Each point is reached from the start by the listed moves, each made 0, 1 or 2 times, or once backwards (-1), plus a little noise. Is the number of moves made odd or even? Then give how often each move was made.
(in the rows, 128 means zero)

Moves:
(1): [166 115 119 103]
(2): [134 179 122 111]
Start: [123 122 134 143]
Points:
[ 90 187 136 151] => even (-1, 1)
[174 210 116  84] => odd (1, 2)
[124 125 134 142] => even (0, 0)

Moves:
(1): [145 130 123 157 144 120 123 133 143]
(2): [122 148 140 138 124 101 123 111 129]
(3): [141 120 163 150 141 104 132 158 121]
(4): [104 123 126 145 135 145 137 133 111]
(5): [129 157 153 134 162 149 127 133 124]
(6): [128 132 137 132 112 145 121 129 139]
(7): [134 126 134 126 121 128 151 123 123]
(8): [124 143 127 117 117 126 133 165 132]
Start: [130 137 121 139 126 121 116 112 134]
Points:
[108 209 152 236 235 185 108 184 133] => even (2, 0, 0, 2, 2, 0, -1, 1)
[152 187 150 148 119 192 136 213 166] => even (1, -1, 0, 0, 1, 2, 1, 2)
[132 187 104 115 116  55 105  43 148] => odd (0, 2, -1, -1, 0, -1, 0, 0)
[ 66 130 121 208 100  97  91  51 120] => even (0, 2, 0, 2, -1, 1, -1, -1)

Moves:
(1): [131 122 126 112 134 134 118 120 123 130 129 122 126]
(2): [115 141 125 128 136 130 133 130 121 129 117 142 122]
(3): [122 121 142 118 122 130 120 117 132 113 129 153 126]
(4): [136 136 127 145 134 129 134 124 128 132 120 121 112]
(5): [120 119 139 137 131 122 130 129 131 126 110 129 122]
(6): [127 130 129 137 137 139 122 134 115 136 139 133 130]
(7): [143 143 143 122 118 149 142 127 141 139 116 138 146]
(8): [135 138 138 118 121 124 132 144 133 132 121 130 127]
(9): [125 139 119 132 135 144 115 132 146 138 134 137 121]
(10): [124 126 107 113 110 117 140 118 113 154 120 144 110]
(11): [128 120 122 124 143 124 158 128 127 131 151 141 130]
(12): [133 127 118 141 139 124 124 130 125 118 121 144 133]
Start: [151 127 123 129 104 131 143 134 128 141 115 131 135]
Points:
[151 109 114  81  96 136  57 139 134 140 124  97 125] => even (2, -1, 0, -1, 0, 0, -1, 1, 1, 0, -1, 0)
[114  51 139  96 154 111 168 131  70 149 169 126 127] => even (2, 0, 0, -1, 2, 2, -1, 0, -1, 0, 2, -1)
[122 153 201 162 125 129 167 196 107 135  74 140 136] => even (-1, 2, 0, 0, 2, 2, 0, 2, -1, -1, 0, -1)
[171 184 189 192 130 162 114 169 178 109   7 186 120] => even (0, 1, 1, 2, 2, 0, 1, 2, 1, -1, -1, 2)
[173 120 137 210 178 153  50 157 122 120  81 105  96] => even (2, -1, 0, 2, 2, 2, -1, 1, 1, -1, -1, 2)
[149 176 179 116 111 176 113 161 160 131 133 174 123] => odd (0, 1, 2, 1, -1, 1, 0, 2, 1, -1, 0, -1)
[140 154  80 148 122 147 212  87  79 195  89 243  80] => even (0, 2, 1, 2, 0, 1, 1, -1, 0, 2, 1, 1)
[168  90 142 107  90 112 100 153  77 153  60 154 141] => odd (2, -1, 0, -1, 2, 2, 0, 2, -1, 1, -1, 2)
